Each row is a point. Any point is a mix of the corners, with weights that add up to 1. It lies inside the corners' shape when no weight is negative. Is each point inside? If not, which corners have a negative weight?
(in the rows, 128 means zero)

Corners:
(1): [147  93]
(2): [182 133]
(3): [ 66 157]
Points:
[ 77 133] -> outside (2)
[164 135] -> inside
[ 93 138] -> inside
[179 109] -> outside (3)

Corners:
(1): [133  89 147  78]
(2): [152 200  80 146]
(3): [194  47 147 157]
(4): [ 88  91 119 205]
(5): [ 74 196 129 136]
Points:
[126 130 134 139] -> inside
[131 129 119 129] -> inside
[185 125  99 177] -> outside (1, 5)
[121  82 124 172] -> outside (5)
[139  93 141 112] -> inside
[ 82 154 115 158] -> outside (3)
[147 122 116 170] -> outside (1)

Corners:
(1): [130 107 203 132 116 149 111  76 200]
(2): [ 98 184  77 118 130 171 163  52 170]
(3): [106 142 111 232 165  56 119 124 108]
(4): [ 72  84 176 102 183 122 137 170 135]
(5): [196 131 127 126 164 150 109 175  82]
(6): [100 119  93 118 124  84 163 109  95]
(7): [ 97 106 147 154 104  83  63 158 118]
(8): [120 168 140 145  68 118 141  84  92]
(9): [204 156 110 170 126 179 180 188 205]
(10): [118  62 158 108 118 142 159 140  52]
Points:
[133 134 129 148 122 129 133 109 120] -> outside (4)
[153 132 136 141 127 138 139 113 125] -> outside (4, 7)
[147 177 114 152 115 147 154  65 176] -> outside (4, 7, 10)
[ 71  89 145 127 143 106 135 111 111] -> outside (5, 8, 9)

Corners:
(1): [169 148 191 204 137 179 127 159 181 164 108 164  99 172]
(2): [137 112  93 162  77 144 133 173 124  99 105 120 116 111]
(3): [151 174 141 195 166 160 101 148 169 174 141 147 121 148]
(4): [123  74 166 132 221  99 161  40 156 177 205 143 204 139]
(5): [154 124  91  65 118 117 144 209 137  87 109  87 101 132]
(6): [ 96 109 129  81 129  43 166 121 114  63 120  96 129  63]
(7): [120 102  85  94 147 106 224 108  80  81 152 103 141  84]
(8): [137 188  87 137  84 135 176 189 133 138 118 156 104 164]
(9): [151 165  55 128  74 147 136 132 173 106  96 152  51 138]
(10): [136 187 125 157 109 193 102 159 194 139  97 180 124 147]
(11): [109  81  75  75 150  78 153  84  93  12 110 118 121 118]
(12): [ 55  54 124  71 146  83 162  91 101  39 156 130 115  92]
(13): [129 131 116 154 113 148 142 151 115 160  97 171  94 138]
(14): [120  87 170  36 134  85 111  78  87  53 170 101 142  92]
(15): [140 168 166 152 132 157  84 111 203 166 101  99 146 178]
Points:
[125 120 104 119 143 116 160 127 134 113 134 125 133 124] -> outside (1, 14)
[133 141 144 128 132 136 114 116 161 130 121 116 134 145] -> inside
[127 127 112 113 128 125 114 122 151  98 111 125 119 131] -> outside (1, 7, 8)
[156 149  98 133  97 150 136 154 137 109 102 117  91 143] -> outside (4, 6, 10, 12)
